Each row is a point. Before rounding, the points of a table are all equally far from one centre. They may lie mostly on one side of it. Write the centre, to within rounding.

Points (6 x 2):
[[-21  34]
 [-42 -34]
 [-36  24]
 [-30  29]
 [-45  11]
 [-30  29]]
Centre: [ -1 -10]

Points, 13 rows:
[[-64   6 -24  -6  10  -3]
 [-64   2 -33 -31   3   7]
 [-51  15  -4 -48  -1 -21]
 [-47  14 -50 -17 -16  17]
 [-63  33 -22 -28 -15  13]
 [-47  46 -16 -32 -18 -15]
 [-29  -1 -50 -33  -8 -18]
 [-63   4 -31 -13  -6  -6]
 [-49  -2 -11 -19  35   6]
 [-30  13   1 -46   1 -32]
 [-44  10 -53 -15  -5  22]
 [-63  25 -32 -11   4 -12]
 [-46  31 -48   1   9   2]]
Centre: [-25  18 -18 -23   3   3]

Points, 18 rows:
[[ -7  41   1 -25 -11 -33 -26  -4  -7  31  -6 -30]
 [ -8  57  23 -17   6 -21  12 -20 -17  61  -7 -20]
 [ -5  42  22 -10   1 -48 -10 -35 -14  58 -28 -32]
 [-16  39  28  -7  12 -54   7 -17   6  76 -31 -55]
 [ -7  44  -7 -30  -5 -45 -13   9   7  60   2 -44]
 [-16  45  15 -25  -2 -39   9  -5 -10  69 -18 -42]
 [ -8  57  43  -2   7 -42   2   1  -2  56 -19 -35]
 [  8  42 -13 -37  26 -37   9 -12   7  19 -12 -38]
 [-29  41  35 -19   7 -14  -2   1  -1  53  -7 -52]
 [  1  38  30 -36  18 -37   5   2  -2  66 -23 -48]
 [-18  42  10 -30  -5 -36  -7   4  -4  42 -50 -32]
 [ -5  34  29  10   4 -56  -7  -1 -11  36 -28 -46]
 [ -9  48  19  -6  -2 -42 -16  -2  -4  48 -40 -55]
 [-10  62  28 -16  15 -30   0 -23   5  39 -15 -47]
 [ 18  36  12 -21 -20 -27   4  -6  -8  51 -25 -44]
 [  2  52   4 -21   9 -33   3  -3 -18  61 -29 -47]
 [-20  34  17  -4   0 -36  21 -29  15  34 -38 -61]
 [  2  39  14 -43  15 -28  -5 -12  -5  57 -16 -51]]
Centre: [ -2  15  -2  10  23 -15  -6  -6  30  57 -23 -16]

Points, 30 rows:
[[  6 -11 -14  -7   0  -6  58  53 -14 -28 -68 -46   3  11 -32 -14   9  81
    1 -26 -33 -26  -3  12]
 [-20  -2 -63  22 -34  -5  35  47 -10 -22 -53 -15  21  21 -28   6  12  80
   -8 -14  24  17 -16  12]
 [ 38  31 -49  46 -20 -35 -25   8 -41 -48 -37  -6   6  29 -36   3  13  34
   -2  11 -23 -10   1  -7]
 [ 51  -3 -12   8 -12  27  52  23 -25   0 -38  35  14  52   7  -4  25  19
  -28  18 -12  24   2 -32]
 [ 40  24 -76   5 -11  35  56 -12 -22 -20 -42   9   5  -3 -12  -7  27  30
   13   3  -1   3  -8  -6]
 [ 37   3  -8  34  10   6  18  27 -51 -29 -26 -24  49   4 -17  17  14  69
    5   8 -40   5 -53  11]
 [ 16  30 -42   2 -13  -4  19  13 -56 -53 -20  12  15  73  -6 -26  16  44
   16  36 -17   7   3  -3]
 [ 34  20 -79  26 -11  11  31   7 -19 -26 -23 -26  12 -11  -7 -17  47  72
   -9  -7   2  16  22   7]
 [ 36  35 -10   2   8   4  41  17 -24 -45 -27 -25  48  45 -36 -22   2  86
   18 -11  17  -3  24 -28]
 [ 35  20  -6  -3  17  -4  35  40 -24 -36 -71  -8   8  29  -6   9 -18  78
   36 -31 -33 -18 -41  11]
 [ -9 -22 -41  20  11 -19  24  10 -22 -41 -83 -23  19   0  -7  -7  32  79
   18  18  -6  -6   0   6]
 [ 28   4 -29  18  -4  38  35  44 -52 -53 -39 -18   9  36  15 -15  27  48
   17  26  -3   1  42  -8]
 [ 17  15 -56  -3 -30  -4  12  30 -41 -34 -36 -17  12  -1 -62  13 -14 105
  -22  -4  -2  -6  11  14]
 [-40  -4 -14  24 -27   5  43   5 -28  -5 -44   6  11 -14 -23  12 -18  47
    2  12 -14 -24  -3  24]
 [ 17  41 -45   8 -24   9  39  37 -15 -39  -6   7  53  49   4 -15   9  72
  -23   9  -6  38  -8   6]
 [ 19  45 -55   2  14 -35  38  73  -8   6 -13  14  47  26 -34  25 -12  27
  -27 -13  32  -4 -24 -26]
 [ 10 -12 -32  -7   8 -12  71  -8 -21   0 -26 -44  36 -12   6  -5  20  70
  -16  30  -6 -25   9 -37]
 [  9  30 -34   6  24 -10  11  -3 -46 -17 -20   5  45  19 -19 -30 -10  51
   18 -31   4  45  13  -9]
 [ 31  22 -17   1   1  -3  42  20 -66 -22 -38 -16  15  35 -19 -26  -2  66
  -15  36  -2  26 -34  -2]
 [ 19 -10 -44 -14  12  10  17  36 -27 -22 -74   2  34   1  29 -25  15  80
   -7 -11 -51   4   1 -33]
 [ 18  25 -51 -13  -1   6  21  15 -38 -45 -38   7  29  37 -26 -40  37  90
   24  23  13 -25 -20   1]
 [ 28   8 -31   8 -27  18   7 -18 -34 -19 -74 -16  -2  52 -38   8   7  48
  -19  -2 -14  34  39  51]
 [ 51  28 -12  40 -27  23  34  38 -25 -14 -42  -9  -5  35 -34  18  -5  81
   15   1 -10  17   9  10]
 [ 49  49 -12   7   9 -19  15  26 -16  -2  20   1  52  26  -6 -24   4  87
    5  -2 -21  11 -12 -21]
 [ 44  33 -16  12 -11   6  42  14 -42 -15 -35 -43 -17  21 -18   2  -4  88
   17  36 -20  12  17   7]
 [  2  15 -59   5   8  10  31 -10 -29 -57 -71  18  19  40 -18  -2   4  39
   18  25 -34 -18 -14 -24]
 [ 32  -2  -6   8 -11  -5  33   3  -3 -25  -8  12  49  -3 -21 -38  17  59
   24 -13  -1   8  19  25]
 [ 48  16 -27   4   7  46  47  -8   2 -14 -81 -31   9   5 -24 -22  15  51
   12 -27 -27 -16 -19  25]
 [ 22  43 -13 -29   3  59  -2  25 -29 -25  -1  -8  35  32 -49   3  19  82
   22 -31 -57   0 -24  -9]
 [-14  21 -32  41 -40  29  22  40 -30 -22 -63 -20  26  31   6 -11  46  11
  -11   7 -18   8  -7  13]]
Centre: [ 14  12 -25 -28  16  11 -10  21  -4  -2 -27 -21  16  34  -5  26  14  38
 -15   0  -1 -18   2   6]
